Each row of a before or after table is a point. One or more steps were done to the points. Then noise was added and the rows were shuffled. The steps act on how far a point lies along the listed directions, d1 being the first. Write out the steps. A step turns or swaps two directions, mirrors them in a line or flattens them onto one, adds a multiple of one to another, or multiplies one. Angles are multiples of 10 degrees, from the lower direction toward the higher: turns from -170 to 170, lines from 10 to 170 but not 90. Use the fewest steps. Two steps may share a direction if one is a turn and the other turns, adds or multiplies; they go together, in the order done. Otherwise the lowest direction goes first.

Directions:
(1): [  8.4 -23.1]
(2): [23.1  8.4]
Before (9 x 2):
[[ 9.0  2.4]
 [ 5.3  2.2]
 [-4.7  1.6]
 [ 3.3  1.2]
 [ 6.7 -1.2]
 [ 2.4  3.7]
 [-9.2  0.2]
 [ 1.0  3.9]
 [ 5.1 -0.5]]
After, 9 rows:
[[  9.6   0.0]
 [  4.9   6.1]
 [ 12.9  -0.8]
 [ -9.1   1.9]
 [ 17.8   4.7]
 [  1.9   7.2]
 [ 10.5   4.5]
 [  6.4   2.6]
 [-18.1  -1.1]]
Steps: multiply d1 by 1.6; multiply d2 by 2

Directions:
(1): [ 23.2   8.5  20.9  -1.9  12.1 -24.9]
(2): [-9.7 33.6  1.0 22.4  7.8  5.3]
Before (13 x 6):
[[  2.5  -5.7   0.5  -4.1  -0.2  -2.3]
 [  0.9   1.3  -0.7   1.2   1.0   0.7]
 [  5.7  -5.3   7.5  -5.7  -1.3  -6.4]
 [  1.0  -1.9   0.6  -1.1  -4.2  -1.2]
 [ 11.9  -3.9   5.8  -3.5   1.4  -7.8]
 [  2.5  -5.8   1.0  -4.1  -2.1  -1.2]
 [ -1.2   3.0   5.5  -1.9  -0.3  -0.7]
 [ -0.6  -5.0  -2.0  -4.3  -3.1   3.7]
 [ 10.8  -5.9   6.4  -5.4   4.0  -7.3]
 [ -4.7   1.8   1.0   2.4  -1.3   1.6]
 [  2.5   6.2   3.1   2.0   2.1  -3.4]
 [ -3.0   6.4  -1.4   5.0  -1.0   3.2]
 [  5.0 -15.7  -0.3 -12.8  -5.7  -2.8]]
After (13 x 6):
[[-3.6 11.0  4.1  6.5  0.4  1.3]
 [ 0.4 -6.8 -2.5 -3.9 -4.3  1.8]
 [ 5.8 15.8  8.8  5.1  5.8 -8.1]
 [-3.3 12.1 -0.1  9.2  4.7  4.7]
 [-1.7 -4.4  2.0 -2.2 -2.5 -0.6]
 [-2.3 11.9 -1.5  9.6  1.3  4.9]
 [ 0.7 -1.3 -1.9  0.0  0.2  1.3]
 [ 5.4  2.7  4.3 -1.6  1.7 -3.4]
 [-4.6  1.4  2.1 -1.7 -1.9  3.3]
 [-5.1  0.4 -4.6  0.7 -3.1  5.0]
 [ 0.8  5.7  1.8  2.9  2.7 -2.3]
 [ 1.9  5.6  3.8  2.7  1.8 -1.6]
 [ 0.9  2.6  1.9  1.5 -2.6 -1.9]]
Steps: turn d1 and d2 by 130 degrees

Directions:
(1): [ 15.6   0.6  16.8  17.4   3.5  17.9 -32.6  -4.6  -8.4  26.7 -17.2]
(2): [ -3.4  20.3 -29.0   7.5 -14.6   5.4  -5.2  -2.5  35.5  21.0   5.5]
(3): [-22.4  -5.5 -19.2 -20.1  32.4 -10.4 -20.0   6.9   1.6   5.9 -19.5]
Before (14 x 11):
[[ 1.8  2.1 -5.5  4.2 -4.9  0.2  3.8 -1.5  9.8  1.6  3.0]
 [ 0.4 -2.8  4.7 -3.6  2.4  2.1  3.4  3.0 -6.5 -6.2 -0.7]
 [-5.4  1.8 -6.8 -3.1  2.3 -1.5 -5.7  3.7  8.5  3.9 -0.5]
 [ 5.8  5.1  2.0  7.5 -3.9  5.4 -8.1 -2.9  3.5  6.5 -0.7]
 [ 2.1 -1.7 -2.6  1.9 -6.0 -0.6  4.4 -4.2  0.3 -0.2  5.3]
 [ 5.0  1.7  7.5  2.4 -4.5  0.8  5.5 -1.4 -4.8 -4.6  6.2]
 [ 9.8 -2.0 10.6  9.0 -3.1  5.6 -4.8 -0.7 -4.4  2.9 -1.6]
 [-4.4  0.3 -3.5  0.7  4.2 -1.1 -1.4  0.7  3.5  0.0 -0.7]
 [ 5.4  4.8  2.4  8.7  0.7  4.8 -6.9 -2.1 -1.0  7.0 -1.6]
 [-3.4  0.3 -7.3 -1.5  6.3  1.6 -7.0 -0.1  1.5  4.7 -7.9]
 [ 5.9 -2.6  9.8  6.2 -2.1 -1.2  3.3 -2.1 -4.2 -0.7  1.0]
 [-2.7 -3.0  0.0 -4.9  6.0 -3.2  0.4  2.1 -2.1 -2.8 -5.0]
 [ 2.7  0.7  0.7  0.9 -3.0 -2.2  5.7  2.4 -0.5 -5.3  7.2]
 [ 4.4 -5.0  6.2  1.6  4.5 -0.1 -6.0  1.2 -6.9 -1.1 -5.2]]
After:
[[ -6.1  -1.0  -8.3  -4.7  10.5   0.2 -10.5   0.2   0.2   6.2 -11.3]
 [  4.9  -0.5   4.9   2.0  -4.1  -0.6   6.4   2.3  -3.3  -6.3   7.4]
 [  5.7   3.9   5.2   5.0 -10.9   1.4   9.2  -2.6   0.4  -4.2  11.7]
 [ -5.5  -1.7  -6.9  -6.8   6.4  -5.0  -0.2   2.6   2.4  -2.4  -4.7]
 [  7.5   5.3   3.8   8.5  -6.1   6.2  -6.5  -3.2   3.7   5.8   0.6]
 [ -2.3   2.4  -4.3  -4.5  -2.3   0.5   7.0   3.3   3.4  -5.4   3.4]
 [ -4.1  -4.8   1.7  -4.6  10.3  -1.2 -11.5   5.0  -2.8   2.9  -6.8]
 [  5.0   3.4   2.6   8.2 -10.5  -1.5   9.3  -2.8   6.9   0.3   6.8]
 [ -4.6  -2.3  -0.4   0.7   8.9  -1.0  -4.4   1.4  -0.3  -0.5  -3.5]
 [  4.9  -3.8   4.1   3.8  -5.8   0.6   4.2  -4.9  -4.9  -1.6   4.8]
 [ -1.2   3.8 -10.5  -0.2  -1.8  -2.5  -1.0   1.5   9.5   1.7   0.7]
 [  4.3   7.4  -1.5   9.6  -2.6   4.1  -5.0  -2.2   3.4   8.2   0.8]
 [  7.3   6.2  -1.5  10.2 -13.3   5.1   2.2  -1.6  10.5   4.0   6.4]
 [  7.9  -4.9   9.1   6.5  -0.4   2.4   0.3  -1.8  -5.9  -0.6  -2.3]]
Steps: mirror d1 and d2 in the line at 30 degrees; multiply d3 by 1.6
